Each row of a before or after table is a point. One or more steps were done to the points. Then noise was added and the rows were shuffled. The steps act on columns, c1 being the first. Write out the steps. A step turns or swaps two columns, mirrors them in a line or flattens them onto one, adds a multiple of one to another, or multiplies or shifts one. Angles are multiples of 10 degrees, from the lower column toward the higher: turns from -170 to 170, lines from 10 to 170 but not 90. Use the fewest steps. Two steps may share a column if one is a turn and the other turns, adds or multiplies; they go together, in the order done. Otherwise the lowest column goes first.
In the rows, 128 means zero.

Before (9 x 3):
[[ 90 150 144]
 [109 132 163]
 [ 87 155 188]
 [158 150 118]
 [115 144 134]
 [158 104 146]
 [176 137 111]
 [110 144 126]
 [113 120 170]]
After (9 x 3):
[[145 146 114]
 [107  87 123]
 [141 152 104]
 [124 146 143]
 [146 175 166]
 [112 140 149]
 [145 176 123]
 [158  88  93]
 [165 111  97]]
Steps: multiply c2 by 1.3; turn c1 and c2 by -70 degrees; shift c3 by -20

Before (10 x 6):
[[ 91 142 128 132 111 155]
 [102 116  70 142 108 154]
 [150  70 126 116 157 116]
 [127 133 115 170 132 144]
 [129  87 133 135 178  75]
 [ 79 106 117 147 122 181]
 [141  79 138 125 135  98]
 [ 96 142 152 162 140 142]
 [ 83 125 118 150 112 123]
 [142  93 104  90 168 154]]
After (10 x 6):
[[159 173 136 119 128 141]
 [ 84 146 133 151 125 165]
 [ 86 166 128 147 121 213]
 [123 119 142 173 125 183]
 [178 171 120 119 104 156]
 [165 151  86 110  91 198]
 [ 83 129 130 132 130 195]
 [104 150  88 168 139 193]
 [161 160 136 127  82 115]
 [101 121 168 143 106 181]]
Steps: turn c1 and c5 by 160 degrees; turn c1 and c2 by 160 degrees; turn c3 and c4 by -30 degrees; shift c6 by 40

Before (11 x 9):
[[144 171 153 136 111 109 188  90 162]
 [162 172 164  95 101 132 109 142 133]
 [155 126  82 162 132  95 131 105 179]
 [111 190 166 140 113 166 143 139 119]
 [ 72 136  91 127 101  87 120 103 121]
 [102 128 148  78 156 170 113 113 162]
 [160 140 116 114 112 135 127 170 101]
 [134 124 147 152 129  82 109 104  95]
 [131 167 135 124 121 145 167 180 178]
 [ 80 119 112 128 130 159 125  95 139]
 [126 174 147 116 162 150 124 118 109]]
After (11 x 9):
[[130 185  90 140 143 120 145 157  95]
 [112 161 106 181 165 113 132 144 157]
 [160 170 155 117 136 111 127 145 141]
 [155  91 130 145  95 134 128 139  59]
 [162 178  98 150 132 100 120 111 147]
 [127 148 125 167 150 161 127 112 154]
 [100 145  91 116 173 155 119  81 114]
 [ 70 116 162 145  87 100 122 111 108]
 [136  98 132 141  83 130 119 133 163]
 [142 121  85 183 109 112 151 110 119]
 [ 80 101 133 135 158 130 125 108 108]]
Steps: turn c4 and c8 by 50 degrees; turn c2 and c4 by 60 degrees; turn c3 and c9 by 140 degrees; swap c5 and c6; multiply c7 by 0.4
